Each row of a before or after table is a point. One or more steps were done to the points. Then noise was added and the rows were shuffled. The steps act on columns, c1 being the first. What was done? A step turns or swaps two columns, mirrors them in a line or flattens them onto one, adds a multiple of one to another, or multiplies or shifts one. Angles are multiples of 10 degrees, from the lower column toward the higher: turns from -170 to 170, lines from 10 to 170 but not 90. Use the fewest steps. Two steps may share a column if one is a turn and the other turns, adds or multiplies; they go together, in the order done. Otherwise the lowest column goes first.
(in the rows, 128 means zero)

Before (13 x 2):
[[ 81  79]
 [141 105]
 [125 175]
 [178 148]
 [100  88]
 [ 84 111]
 [156 160]
 [147 178]
 [213 149]
 [ 88 100]
 [ 83 143]
 [129 120]
 [ 66 105]]
After (13 x 2):
[[ 98 190]
 [ 50  99]
 [162 159]
 [ 34 122]
 [ 92 118]
 [ 28  92]
 [ 37 112]
 [130 160]
 [ 75 184]
 [105 169]
 [ 32 150]
 [ 80 128]
 [ 15 116]]
Steps: shift c1 by -50; shift c2 by 10

Before (9 x 6):
[[244 205 190 126 134 154]
 [204 117 186 127  95 139]
 [ 53 101 118 134 114 153]
 [103 106  97 189  99 118]
 [113  91 113 102 112 117]
 [121 158  84  83 102 107]
 [ 94 118 127 121 135  99]
 [ 75 133 113 167 141  67]
 [173 186 193 132  78 114]]
After (9 x 6):
[[204 119 156 125  94 141]
 [ 72 132 139 169 141  66]
 [124 157  86  84 103 103]
 [117  91 124 103 110 117]
 [246 203 131 123 139 152]
 [172 184 168 133  81 116]
 [104 106 107 189 101 116]
 [ 50  98 152 133 108 153]
 [ 91 117 149 126 136  95]]
Steps: add -0.5 times c1 to c3

Before (10 x 12):
[[168  55 156 156  85 158 183  89 149 144 117 164]
 [135 176  86 122 169 147 170 132  73 171 146  88]
 [108 142 140 120 119 163 159  93 162 121  84 125]
 [ 92 108 169 107 122 160 151  52 152 142 174 123]
 [180 113 148 119 139 164 106  99 174 150 165 135]
 [103 122  75 197 194 167 158 186  91 139 136  65]
 [ 57  45 188  56  51 154  92 149 138 128  78  19]
 [144 164  45 166 170 157 163 153  94 110 172  10]
 [108  89 118  56 141 131 135  68 147 105 164 158]
 [115 165  93 148  84 145 120  75 135 161 142 165]]
After (10 x 12):
[[127  80 132  77 143 157 134 119 149 105 164 126]
 [140 109 114 120 137 133 106 124 174 148 165  92]
 [ 94  96 170 114 123 124 150 122 151 143 175  95]
 [ 70  49 199  77  51  20  92 115 139 128  80 102]
 [140 155 113 141  84 162 120 133 135 161 140 111]
 [150 174  99 124 169  87 171 138  71 170 148 111]
 [132  51 124 146  87 163 184 115 147 144 115  98]
 [112 134 144 123 119 124 161 127 161 120  82  92]
 [143 131 109 178 194  64 158 129  91 138 134  87]
 [178 166  70 156 167   9 162 135  94 109 172  99]]
Steps: flatten c1 and c3 onto the line at 130 degrees; flatten c2 and c8 onto the line at 10 degrees; multiply c4 by 0.7; turn c6 and c12 by -90 degrees
